Each row of a before or after table is a point. The points were changed in one or more steps. Then noise was added and the rows were shuffled. The steps act on columns, c1 being the first. Name the steps. A step turns or swaps two columns, mirrors them in a line or flattens them onto one, adds a multiple of one to another, or multiplies or shifts one. Angles are multiples of 10 degrees, from the lower column toward the higher: turns from -170 to 170, lines from 10 to 170 but not 90. Use the fewest steps. Two steps may share a column if one is a turn and the other turns, adds or multiplies; they go together, in the order done. Otherwise the lowest column goes first.

Before (13 x 3)
[[-14  -2 -21]
 [-13  -1  -5]
 [ -2  -6  -2]
 [-32   1 -13]
 [-19  -6 -17]
 [-16  12   0]
 [ 11  34  -1]
 [ 22  37  27]
 [ -7  18   4]
 [-28 -26  11]
 [ 26  17   5]
 [ 16  18  -1]
 [ 21  18   1]]
After (13 x 3)
[[ 50  14  14]
 [-43  14 -16]
 [ 34  23  26]
 [-96   8  -5]
 [-48   9   9]
 [-57   8 -14]
 [-83 -27 -15]
 [ -7  -2  -6]
 [ 62   8  11]
 [-37   3  -3]
 [ 80   8  15]
 [ 65   0  43]
 [-24   8  15]]
Steps: multiply c1 by 3; turn c2 and c3 by 50 degrees

Before (10 x 3)
[[-53 -26 -14]
 [ -1  19  -2]
 [-13 -13  18]
 [ 23  -5  12]
 [ 18  23  47]
 [-23 -35 -25]
 [  3  50   4]
 [-13  10  48]
 [ -1  -4   2]
 [ 11 -30 -36]]
After (10 x 3)
[[-21   9  97]
 [-45  50   9]
 [-20  23  -7]
 [ 34  -7  21]
 [ 13 -37 -51]
 [-28 -25 -25]
 [ -1 -14  39]
 [  0  -2   3]
 [ 40 -28 -72]
 [ -5  24  96]]
Steps: add -1 times c2 to c1; multiply c3 by 2

Before (9 x 4)
[[ -7  26  27   1]
 [ 11  -4 -25  17]
 [ 23  26  15 -13]
 [ -1  -4  -7  12]
 [ 11  38  11  -4]
 [ 26  -1  -2  12]
 [  3  -9  -5  36]
 [ 16  19  13  -2]
 [ 26   4  -8 -16]]
After (9 x 4)
[[ 12  95  -4  12]
 [ 26  -3  13  -4]
 [ 25  11 -15  -8]
 [ -1 -11  11  -6]
 [  2 -22  36  -5]
 [ -7  64   0  27]
 [ 24  65 -13  14]
 [ 11 -10  16 -25]
 [ 16  47  -2  12]]
Steps: multiply c2 by 2.5; swap c3 and c4

Before (13 x 6)
[[ 32   6 -28   3   3 -53]
 [ 11  -5  14  -4  22 -34]
 [ 25  10 -18  15  -2   5]
 [ 34  -3   0  -9  21 -45]
 [ 33  -8  38   9  20 -22]
 [ 19 -25 -20  26 -19 -52]
 [ 26 -33 -21  45  19 -13]
 [-58 -62 -25  -2  16 -51]
 [  5  -6 -21  -7  -1 -32]
 [  4   5 -13   1  20 -35]
 [ 10   7 -26  10  -3  95]
 [ 13   7 -20  -1 -20 -30]
 [-81   3 -22   4  11  -4]]
After (13 x 6)
[[ -9   8 -39   1   8  96]
 [-35  12 -35  53  10 -52]
 [ -2  -8   1  -6  40 -42]
 [ 12  -5  23   5  21 -35]
 [-16   7 -43  -4  30 -58]
 [ 49   9 -33   0 -65  -5]
 [ -6 -11 -37   2   4 -36]
 [ 43 -30 -38  85 -39 -54]
 [-24   1 -29 -14   1 -27]
 [  5   6  67  21  35 -22]
 [ 13   1 -22   5  13 -37]
 [ 10  23 -35  81  32 -16]
 [-14  24 -30  -5  21   8]]
Steps: mirror c1 and c5 in the line at 60 degrees; turn c2 and c4 by -60 degrees; multiply c4 by 1.6; multiply c3 by 1.6

Before (9 x 8)
[[ -4  30 -23   1  19  -7  20 -18]
 [-19  10   1 -10  -4  18 -15 -30]
 [ 22  15  26  -2 -16  21   4  42]
 [-17  26 -10 -17 -32  -5  26 -12]
 [-26  -1  18 -34   0 -16  23  26]
 [  1  22   9 -48 -15  -9  -5 -24]
 [-22  -9 -39   6  18  -3 -23  -7]
 [ 10  -2   7   5   2  -9  -6  -7]
 [-34 -15 -34 -32 -16  36  44 -15]]
After (9 x 8)
[[  -3   30   14    2    5   -5   20  -38]
 [ -27   -3  -23  -65  -18  -14   25   19]
 [ -17   25   22  -34   22    0   24   16]
 [  14   -1   -9   12    8   -8  -10    0]
 [ -22  -11   33   12  -13   -3  -22  -32]
 [ -35  -13   37  -69   15   36   45   -5]
 [ -18   13   -3  -18   28   18  -15   -7]
 [  20   17  -21   -7  -20   17    4   40]
 [   1   20   -4 -100   24  -11   -7    9]]
Steps: turn c3 and c5 by 160 degrees; turn c5 and c8 by 60 degrees; multiply c4 by 2

Before (9 x 9)
[[  3  29 -93   4  17 -61 -24  32 -10]
 [ 38   3 -22 -57  16 -71  -1  27 -16]
 [ 35 -28 -11  15   3  80 -25 -32  28]
 [-16  -1   7  34  24  36   5 -26  -1]
 [-17 -45 -70 -11  -2  31  34  18  26]
 [ -7 -14  10  14 -63 -26 -32  62  -8]
 [ 38 -14 -49  15 -35   4  37  33  53]
 [ 32  20 -25  -5  -8   7   8 -80 -33]
 [ 26 -56  13   5  15   4  -8 -69   9]]
After (9 x 9)
[[ 41 -11  -2  48 -50  47  41  24  -5]
 [ 33  19   9  22 -25  23   9 -82  -5]
 [ 37   4 -75 -33  -4  21  -7  36   0]
 [ -3 -12 -30  41 -60  -5 -26  65  -2]
 [ 28 -55   7  37  -2 -11  -8 -67   4]
 [ -7  -5  31  61  34  -4   5 -27   4]
 [  1  31 -57  34  20  92 -25  33   0]
 [ 36 -27  80  45  -6  11 -26 -40   5]
 [-11 -48  31  17  12  74  31  14   0]]
Steps: add -0.5 times c1 to c5; turn c3 and c6 by -90 degrees; shift c4 by 30; multiply c9 by 0

Before (10 x 11)
[[ 21  45  -6 -12   2  31  -3 -11 -39 -28  25]
 [  0  11   5  16 -27 -70 -63   9   0 -23  33]
 [ 12  31 -45 -12  19 -18 -36  11 -57 -22  13]
 [  2 -32  -7  34   4 -38 -26 -48   5  -2  66]
 [-13  34 -14   2  24 -17 -13 -78 -17  19  36]
 [ -8  47 -62  31  11 -20 -27  -3 -25 -50 -27]
 [-17  26 -30 -18 -31 -11   8   9 -10 -53  82]
 [-16 -41  34 -29  70  -7  56  27   6  13  34]
 [-69 -30   9 -18   3  -3 -52  25   4 -50  23]
 [ 16 -33 -39 -24  44 -33  14  14  55 -12  11]]
After (10 x 11)
[[-49  36  62   2  21  -8  -6 -76 -14  20  36]
 [ 67  27 -37 -18 -33  -7   4  13 -18 -50  81]
 [ 28 -36 -55 -22  42 -45  17   9  28 -11  10]
 [ 33  13  -5  17 -25 -81 -62  12  17 -20  37]
 [ 46  30 -56 -11  17  -5 -37  10 -40 -20  20]
 [  4 -29 -14 -20   5 -18 -48  26  36 -51  26]
 [-38 -39  10 -33  68   6  57  22 -35   9  37]
 [ 68  50 -60  32  10 -17 -33  -1 -14 -49 -26]
 [ 62  47   7 -13  -1  40  -1 -14 -24 -27  28]
 [  6 -29  42  29   5 -45 -25 -51   8  -2  68]]
Steps: add -1.5 times c10 to c1; add -1 times c8 to c3; add -0.7 times c7 to c9; turn c6 and c9 by 20 degrees

Before (8 x 12)
[[ 61 -10   8 -32  21 -23  32  -3  38 -44 -14 -23]
 [ 27 -20  -2 -27  27 -53  14 -47  26  -9   0   9]
 [-18  -4  19  30   8   0 -15   0  -8   9  23   0]
 [ -2 -26  14  12  17  -8  10   5   5  22 -11 -11]
 [-24  -4  12  19  -8  -4   1  -2  22  32  21  -6]
 [ 56   3  15   8 -43   5  50  17 -19 -14  13  32]
 [ -5   3  -2 -25   2   7 -23  12   3  10 -31 -18]
 [-29 -29  -4   0  32  22  -8  -3  33   1 -11 -13]]
After (8 x 12)
[[ 61  -5 -18  34  22 -24  32  -2  94 -45   0 -22]
 [ 56   1   4 -40  18   5  51  15 -47 -13 -20  31]
 [ -5  11 -23  15  26   6 -22  13   7  11  18 -18]
 [ -2 -19 -26   9 -25  -9  10   4  13  22  -7 -11]
 [-18  -7   8  -8 -40   0 -16   0 -19   8 -28   0]
 [ 28 -19  -5  37  13 -54  14 -47  66  -9   5   8]
 [-22  -8  10 -18 -16  -5   1  -1  55  32 -20  -5]
 [-28 -26 -17  28 -19  23  -8  -3  82   1   9 -14]]
Steps: turn c3 and c11 by -120 degrees; turn c2 and c3 by 20 degrees; turn c4 and c5 by -120 degrees; multiply c5 by 1.3; multiply c9 by 2.5

Before (12 x 14)
[[ -8  12  -1  17  15 -51  28 -25 -33  -1 -13  15 -20 -35]
 [-27  86  18  22  32  26  16 -40  -1   7   5  17 -14  17]
 [ 21 -23  13  40   6 -28  53  20 -28  45  -7  28  47   7]
 [ 41  -2  20 -22  -2 -19  81   6  -2  59  -7  16  29 -46]
 [ 69  11  -5 -17   9 -39  70  31  -5  69  -9  20 -20  21]
 [ 43   2  10   5  29 -56  60  -5  47  42 -26  51  14   1]
 [-20   8 -37 -69 -13  36   6 -65  26  15  30   0 -34  47]
 [-50  40 -30 -21  33  31  -5 -25  23  57 -23  -6 -24  19]
 [-23  49   0   2  75 -17  30   4 -29 -14  -4 -10  43   2]
 [-12  38 -28 -39 -19   8 -31 -62  42  49  39 -52 -21  31]
 [ 12 -13 -52  -8  -1  52  -5 -67  41  -6  38 -55 -58  -5]
 [ 17  42 -14  12  61  -2  -5 -32 -45  20  -7  35  33 -20]]
After (12 x 14)
[[ -7 -13  47 -20   0 -81  -2 -67 -12   9  25 -54 -54  27]
 [ 38  37  20 -30  -2 -51  -1 -25  -3 -73  -8   0 -22 -30]
 [ 16  35  13 -44 -44 -37 -31 -61 -34 -26  53 -52 -23   3]
 [ 15  84 -10  28  25 -27  16 -41  13 -30  18  21 -16  -8]
 [-39  41  16   5  31  32  -3 -33  38 -47 -17  32  31  11]
 [-70  11  -3 -17 -55  50  70  32 -17 -42   8  21 -22 -20]
 [-38  -6 -24 -11 -50  23  80   6 -11 -34 -35  18  30  30]
 [-50  -1 -12   7 -21  33  59  -4 -69 -41 -19  52  16 -16]
 [ 24   7  10 -78 -13 -60   9 -67  -7 -14  56   2 -34 -17]
 [ -5  50  -2   2  68  37  29   2  17 -41   1  -9  42  -2]
 [-25 -24   2  43 -28  49  53  25  10 -33  -2  27  48 -10]
 [  1  10   8  16  15  77  28 -25   5  -6 -33  17 -22  18]]
Steps: turn c1 and c5 by 160 degrees; turn c5 and c10 by 140 degrees; mirror c3 and c4 in the line at 80 degrees; turn c6 and c9 by 150 degrees; multiply c6 by 1.3; mirror c11 and c14 in the line at 20 degrees

Before (13 x 18)
[[ 36  40 -17  34 -14 -14   6   8   6   5  11 -38  27  54 -24 -39 -32  21]
 [ 37 -32 -49 -14  61  31  -9 -16 -18  21   6  -7  -8 -13  16  15  29  24]
 [-25 -26   2  33   9  -2  25 -22 -31  28  10 -23  35 -43  49  -3 -33   2]
 [  7   9 -35 -22   1  61 -17 -31  -3   7  15   7 -51  -6  24  20  29  30]
 [ -8   0 -26  24   3  58 -47  21 -27  -8  46  33  -2  14   2   5  32  31]
 [-35  19  19 -36 -30 -19 -19  18  -2   0  19 -27  24  -8 -12  -7 -11 -35]
 [-13 -72  -6   3  16   1   4 -26 -31  42 -32  -2  -2 -53  17  41 -13  41]
 [ 11 -22  -5   0  39  22 -26 -58 -45  28   8  14 -14   1  22  39  17  22]
 [-30  27 -12  -8 -36  27   7  -7 -34 -20   6 -29  24  -7 -36   8   4 -30]
 [ 38  34  16   8 -27  -5  11  30 -22 -11   3 -17  51  25  14 -23   7  21]
 [ -2  60 -14  14  -7  -9  14  15  21 -21 -14   0  49  40  -6 -10 -17  -8]
 [ -5 -50  15   0  24   9  12 -33   1 -16   1 -32  -3 -12  14  27   0  14]
 [-26 -25 -12  10  14 -17  35 -15 -23  30 -11 -28  10  20  22  -4  15  21]]
After (13 x 18)
[[-53 -25 -11  -1 -13 -16  36  14  12  30   7 -27  13  18  21 -10  -5 -27]
 [-51 -27   2   0 -15  -3  23  34  -5  28  28 -20  35 -44  49 -14  26 -19]
 [ 49  35  16  -2 -11  -6  12 -28  -2 -13  11 -19  52  26  12  25  10 -30]
 [-35  21  22   1   9 -19 -21  -8 -11   0  25 -26  23  -5 -10  21  31  29]
 [  0   4 -27   0   3  61 -49 -51 -39  -8  27  33  -1  11   3  -4 -77 -39]
 [ 20  59 -14   1 -10 -10  17  -4   7 -22 -16   1  47  38  -8   2  30  18]
 [ 10 -50  16  -1   6   9  12  28  -6 -14  -7 -32  -5 -12  13 -35 -21 -13]
 [ -8  26 -11   1  25  28   7  -4  12 -18  42 -30  25  -6 -38  18 -33   8]
 [-55 -70  -6   1  22   1   3  29  30  40  -9   0  -3 -55  14 -39   4 -51]
 [-17 -19  -4   0   7  21 -26  41   3  26  31  13 -11  -2  24 -52 -58 -40]
 [ 33  41 -18   3 -27 -15   8   6 -15   6 -10 -35  27  53 -25  31  49 -16]
 [ 15 -31 -49   2 -29  32  -8  -4  -4  22   7  -6  -7 -13  17 -53 -63 -30]
 [  0   9 -36  -1  25  60 -17   1 -18  11  -8   6 -50  -7  24   0 -96 -27]]
Steps: add -1 times c10 to c1; multiply c4 by 0; add 0.3 times c13 to c5; turn c5 and c16 by -130 degrees; add 1 times c6 to c17; turn c8 and c17 by 160 degrees; turn c9 and c18 by 150 degrees; turn c9 and c11 by 70 degrees

Before (12 x 20)
[[ -1  17  16  18  -5 -37 -10  32  20  -2  22 -10   5   5   0  19   3  10
    8 -60]
 [-25 -42   4  -1  41  -3  27 -28  13  -7  29  -4  35  20 -19  -5 -24 -26
    4  29]
 [  8 -20 -18   8 -11  22  -7  14 -39 -26  33  -3 -10  33 -23   4  -7   6
   22  46]
 [ 20 -41 -10  29  -1  65 -24  29  -4  -5 -26  37  -5  40  -5  17  30 -29
    5  10]
 [ -6  -7   0  15  44 -13  25  12  64   2 -24 -30  35  10  -9 -22 -20 -39
   74  30]
 [-31  -1 -27 -17   8 -42  31 -31  20  -2 -56 -18   0 -26 -36 -43 -35  30
   -6 -35]
 [  0 -49  11 -13  -2 -23  13  16 -55  -6 -14 -20  34  41  18   4  45  -8
   40  20]
 [ 33 -51   9   6  42  -1  13   5  61   2 -16 -49  10 -11 -18 -10  10   4
    5   5]
 [-55 -51 -16   6   5   9   8  95  17  45   3  20  10 -15   2  -2  35  19
   63  23]
 [-45  11 -68  -5  17 -15 -51  16  -5  -1 -22 -68  12   5   4 -58  -3 -13
  -20  24]
 [  1 -39  42 -13  41  20 -22 -51  -3  31 -14  14   8  -1  35  -8 -14  22
  -33  11]
 [  6  35  -1  30 -31 -59  29  28 -15   9 -26  17  41  -1  27  -4 -12  14
   -8 -17]]
After (12 x 20)
[[-32 -42   1  -2  41  -2 -19 -28 -19  -6  25  18  32  45  19  -4  13   6
  -30  11]
 [ -7  35  -4  24 -30 -58 -31  28  -1   9 -35   5  44  -4 -16  -4 -12 -15
   21 -17]
 [ -5 -40  44 -20  41  21  19 -52   8  34 -16  -4   9  -3 -12  -5  -9 -37
   40  23]
 [ 41 -47  12  -6  -1 -24 -31  20  47 -10   5 -27  36  79 -37   1  22  19
  -12  69]
 [ 28 -56   9  21  40   0   8  11 -62   2  19 -44  11 -24   7 -12 -26  13
    1 -59]
 [ 36 -43  -5  15  -5  64  20  26  14  -4 -47  15  -4  83   0  15   1   0
  -25  23]
 [  2 -52 -11  -2   2   7  -4  93 -17  48  -9  17   9 -30 -37   2  67  60
   -3   3]
 [  0  19  20  18  -4 -37  16  33 -20   0  20  10   0  10  -3  15   2  15
    6 -74]
 [-51  -2 -26 -14   8 -41 -22 -34 -33  -2 -30 -53   5 -48  31 -37  11  21
   19 -62]
 [  0 -21 -19  12 -10  19  -7  13  40 -27  23  24 -12  67   7   3 -12  31
   -6  82]
 [-22  -9  -4  24  45 -15  -4  12 -71   2  -4 -32  38  22 -33 -23  -8  49
  -62 -41]
 [-22  11 -66  18  17 -11  48  11  27  -1  30 -67  14  11   9 -60  39 -21
   -4  45]]
Steps: turn c1 and c17 by -60 degrees; turn c4 and c12 by 20 degrees; turn c11 and c12 by 40 degrees; turn c7 and c9 by -160 degrees; add 1 times c9 to c20; multiply c14 by 2; turn c15 and c19 by 150 degrees; turn c18 and c19 by 70 degrees

Before (9 x 24)
[[-25   3   2 -32  18 -13 -34 -16  17  -5   8 -23  26  11  28  12  22 -22
    2  -3   0 -19 -26  -7]
 [ -6   8  10   2   2 -11 -34 -20 -16 -18 -26   3 -10  16  14  -2  31 -14
   12 -10   3 -17  -3  18]
 [ 80 -16 -31  38  47  37  34  -9  -4  19  -7  30  19  19 -43 -21 -14 -49
    0 -27   2  45  -2  47]
 [-17  -5  -9   3  -9  11 -30  -5   4  -9   5 -16   1  17   3 -14  25  24
    9  -7 -56   9 -42  21]
 [-17  11 -10 -10   6  -7 -16 -13  -6   4 -32  16  34 -10  23   9  23  16
   14 -11 -31 -28 -40  14]
 [  0   5  12 -25   8  -9 -24 -45   4  39 -15   1   1  -3 -16  -6  40  30
    5  17 -27  17 -17  12]
 [-41 -27 -29 -29 -23 -12  -2   6  16 -11 -29 -18  -8   5  -6  18  36   8
   11  19 -18 -24 -28  19]
 [ 62 -22   9  15   2  -7  36  44  25  -3   3  22 -22   8 -36  33 -27 -22
  -10 -18 -14  28  25 -13]
 [ 59   3 -26   9  21  -3  34  39   2 -14  19  37   2  30 -76  26 -14  -5
  -43   7   9  -4  55  -9]]
After (9 x 24)
[[-35 -22   8  14   6  -9  38  42  26  -4   6  30 -24   6 -35  97 -55   5
   27 -53 -14  26  27 -13]
 [ 42   5  15 -21   9  -8 -21 -44   2  37 -15 -28   7  -5 -12 -17  -6  20
   -1  12 -22  20 -18  15]
 [ 35   7  13   3  -2  -9 -35 -21 -15 -19 -23  11  -6  15  14 -13   1  -7
   10 -16   0 -17  -5  17]
 [ 28  -4 -10   3  -8  10 -27  -1   3 -12   2 -32   3  16   6 -43  12   3
   -6  24 -57   8 -45  23]
 [ 25   3   7 -28  18 -14 -32 -16  15  -7  12   3  24  11  24  32  21 -26
   14  31  -6 -17 -24  -3]
 [-22   3 -25  11  22  -3  36  40  -1 -18  19  25   2  26 -75  89 -55  24
  -14 -51  11  -3  53  -9]
 [-30 -15 -29  35  48  34  31 -10  -5  16  -6  61  17  16 -40 -58 -74  -9
  -20 -72   4  45  -1  49]
 [ 24  11  -7  -9   8  -8 -18 -13  -4   4 -29  -3  31  -9  25  19  12  22
   22 -39 -35 -30 -40  18]
 [ 46 -23 -32 -26 -23 -11  -5   1  18 -12 -32 -19  -6   4  -8  44  36  -9
   24  45 -21 -26 -25  16]]
Steps: turn c1 and c17 by -100 degrees; add -1.5 times c12 to c20; turn c12 and c18 by 50 degrees; multiply c16 by 3; turn c16 and c19 by 20 degrees

Before (8 x 32)
[[ 35  15  14  25  42  15   0 -28   3 -16 -59 -38  -3   0  -8  22  37   7
    5  45 -42  11  33 -23  38  -9  72  51 -47 -16  14 -63]
 [ 26 -26  -2 -34 -30  40  -7  20  24  22 -11  12   1 -65  42   7  31  15
  -42 -15  19  16  45 -48 -37   2  -9  -8 -71  44  27   0]
 [-39 -19   3 -35 -42  -5 -43 -41  -9 -62  21 -49   7  -7  34 -31  23  16
   -7  16   8 -80 -18   5 -32  50  -8  34  29 -31   2 -35]
 [ 10  17 -56 -42  54 -16  51 -38  -4 -77 -17  -5  16  11  13  51 -47 -80
  -29  17  20  16  -2 -15  13  44 -36 -13  22   0 -28  34]
 [ 15 -36 -37  48  10 -13 -35   6   7 -68  42  41 -15  -7 -45 -30  20 -25
  -58   2  -7 -21  36 -30  42 -22 -30 -11 -17   5  19  32]
 [ 15  19 -72  37  56  17  20 -49 -22 -24  13 -11  45 -41   7  51 -72   9
  -69 -41 -23 -22 -20  40 -35 -30  51 -10 -63  -8  -3 -12]
 [-17   1  -5  -9  66 -13  29  45 -23 -49 -12  47 -11 -17 -36 -23  21 -22
   37  -4  35   8  26 -14  29  21  -3  26 -39  -6   6 -27]
 [-42  60  29  18 -42  -4 -34 -37   2  14 -15 -44  78 -27  18  42 -76  -9
   34 -13  29 -36 -55  23 -11  46  29  -7 -63  34 -61  -6]]
After (8 x 32)
[[  9  23 -58 -42  53 -18  53 -35  -6 -74 -16  -9  20  10  18  56 -50 -74
  -34  -6  25  -6   5 -31  14  44 -34 -14  20  -4 -10  33]
 [ 31  15  18  30  37  11  -3 -17   3 -11 -63 -44   4   8 -17  19  31  10
   14  25 -49 -13  32  -6  36 -16  74  43 -42   9  32 -70]
 [ 25 -39 -32  54   8 -17 -30  14   8 -68  38  40 -19  -3 -59 -28  22 -28
  -53 -20   0  26  22  -6  39 -18 -27 -13 -10  -3  39  27]
 [ 22 -20   3 -35 -30  41  -8  27  21  18  -9  15   1 -66  45   5  36  11
  -38 -37  24  -2  41 -10 -34   3 -11 -10 -66 -45  70  12]
 [ -8   3 -16  -5  72 -17  29  41 -25 -52  -4  44  -3 -22 -37 -20  19 -25
   44 -21  31  -9  23  -7  35  14  -6  30 -31   5  23 -27]
 [-38  69  22  21 -43  -8 -34 -35  -1  16 -12 -49  75 -29   7  38 -78  -6
   38 -38  27  41 -59 -28  -1  54  26  -3 -59 -30 -79  -4]
 [-38 -23   2 -31 -39  -9 -42 -42 -12 -64  16 -49  -1  -7  26 -34  20  16
  -12  -3   8  73 -17   9 -35  53  -2  33  26  49  -3 -39]
 [ 25  19 -73  35  64   9  19 -45 -18 -22  16  -9  45 -50   4  54 -67   3
  -70 -65 -26  20 -10  20 -39 -28  53 -12 -62  14 -40 -17]]
Steps: shift c20 by -20; turn c22 and c30 by -170 degrees; turn c24 and c31 by -50 degrees; multiply c31 by 1.3
